Each row is a point. Any point is a mix of the corners, with weights that add up to 1. It lies inside the corners' shape when no weight is negative. Say inside or outside, and name the corners with a negative weight.

Corners:
(1):  .11 -.49
(2): -.11  .33
(3): .04 .28
Points:
-.10  .30 => inside
-.08  .29 => inside
 .09 -.46 => outside (3)
 .13 -.46 => outside (2)
-.09  .28 => inside

Corners:
(1): -.39  .17  .44  .48 -.42  .26
(2):  .45  .04 -.36  .38 -.14 -.67
(3):  .14  .18  .13 -.10  .43  .61
(4):  .38 -.43 -.37  .43  .01 -.65
(5):  .05 -.07 -.31 -.05 -.20 -.31
(6):  .32  .10  .33 -.49  .25  .44
(7): -.18  .15  .19 -.04  .04 -.13
Points:
 .05  .00  .06  .17 -.13 -.17 => outside (3)
 .03  .01  .06  .26 -.10 -.03 => inside
 .33 -.01 -.10 -.09  .16 -.13 => outside (1)
 .12  .15  .20 -.15  .09  .24 => outside (4)
 .22  .04  .17 -.48  .43  .52 => outside (1, 2)
 .09  .09  .16  .07 -.04  .10 => inside
-.21  .12  .28  .31 -.26  .17 => inside

Corners:
(1):  .14  .45  .29  .04  .25  .27 -.08 -.28 -.40
(2):  .55  .24  .30 -.14 -.25 -.12  .12 -.27 -.27
(3):  .18 -.32  .59 -.35 -.02  .04 -.12 -.59 -.55
(4): -.20 -.22 -.30  .23 -.59  .18 -.56  .11 -.47
(5): -.47 -.22 -.61  .30  .14  .07 -.13  .10  .29
(6):  .25  .23 -.07  .11  .42  .53  .06 -.13  .13
(7): -.18  .12 -.04 -.31  .53  .14  .39  .64  .58
(8):  .38 -.04  .18  .35 -.53 -.19 -.43 -.52  .16
(9): -.05  .08 -.60  .45  .41 -.29 -.35  .34  .53
(10): -.15 -.08 -.32  .49 -.09  .30  .43  .61  .38
Points:
 .01 -.16 -.05  .13  .00  .14 -.17 -.13  .06 => outside (1, 2)
 .11  .13  .13  .02  .00  .17 -.02 -.19 -.16 => outside (9)
 .15  .07  .03  .10  .04  .03 -.12 -.01  .00 => outside (5)
-.25 -.02 -.42  .23  .04  .20 -.09  .26  .06 => outside (3, 8)
 .19 -.03  .18 -.03 -.09  .00 -.07 -.25 -.15 => inside
 .18 -.01  .01  .19 -.29 -.01 -.25 -.20 -.02 => inside
 .15  .16 -.03  .06  .28  .11  .07  .02  .20 => outside (4)
 .17  .13  .20  .02  .15  .45  .09 -.08  .06 => outside (2, 5, 9)

Corners:
(1):  .33 -.06  .47  .00  .59 -.27 -.64  .11  .68 -.41 -.18 -.12 -.23 -.28
(2): -.26  .33 -.16 -.02  .02  .23 -.12  .15 -.33 -.07  .06  .10  .40 -.16
(3): -.06 -.05  .20  .40  .40 -.47 -.24 -.42  .75 -.22  .34 -.22 -.09  .13
(4): -.39 -.32 -.29  .38 -.38 -.04  .15  .07  .08  .36 -.02  .89 -.29  .50
(5): -.34 -.31  .07  .04  .45 -.09 -.17 -.05 -.10 -.56  .59 -.15  .28 -.51
(6):  .26 -.01 -.03  .51 -.22 -.39  .03 -.06  .07  .23 -.04  .30 -.23  .03
(7): -.29  .13  .18  .52  .28  .01  .22 -.15  .52 -.42  .12 -.40 -.14 -.49
(8):  .03 -.11 -.30 -.02  .17 -.09 -.41 -.04  .38  .29 -.40 -.36  .31 -.19
(9):  .15  .26  .08 -.11  .02  .28  .34  .43  .00 -.25 -.13  .14  .02  .36
(10):  .30  .26 -.26 -.73  .01 -.03 -.23  .17 -.11  .32 -.27 -.02  .01 -.17
(11): -.34 -.22 -.37  .72 -.29 -.01  .00  .09 -.02 -.62  .37 -.34  .04  .03
(12):  .40  .31 -.21 -.42 -.41 -.26  .13  .15  .04 -.01  .13  .05  .59 -.25
(13):  .24 -.12  .41  .44 -.49 -.34  .14 -.31  .20 -.58 -.12 -.08  .29  .25
(14): -.12  .06 -.03  .37 -.54 -.43  .17  .24 -.17 -.05 -.22 -.08  .31  .42
(15):  .12 -.29  .57  .32  .16  .15 -.27 -.13  .67  .05  .32 -.23 -.45  .02
Points:
-.21 -.07  .06  .49 -.03 -.14 -.02 -.12  .41 -.26  .11 -.10  .01 -.02 => outside (5, 6, 9, 10)
 .04  .02  .22  .29  .05 -.08  .03 -.01  .27 -.35  .17 -.16  .01  .01 => outside (4, 8, 10)
 .05 -.03 -.17  .17 -.26 -.23 -.09 -.09  .13  .15  .02  .04  .05  .12 => outside (1, 5, 7, 9)
 .10  .00  .10  .12 -.09 -.10 -.05  .05  .12 -.04  .09  .07 -.04  .07 => outside (7, 8)
-.14  .07 -.04  .18  .02 -.01 -.03  .03  .05 -.12  .07  .02  .11 -.11 => inside
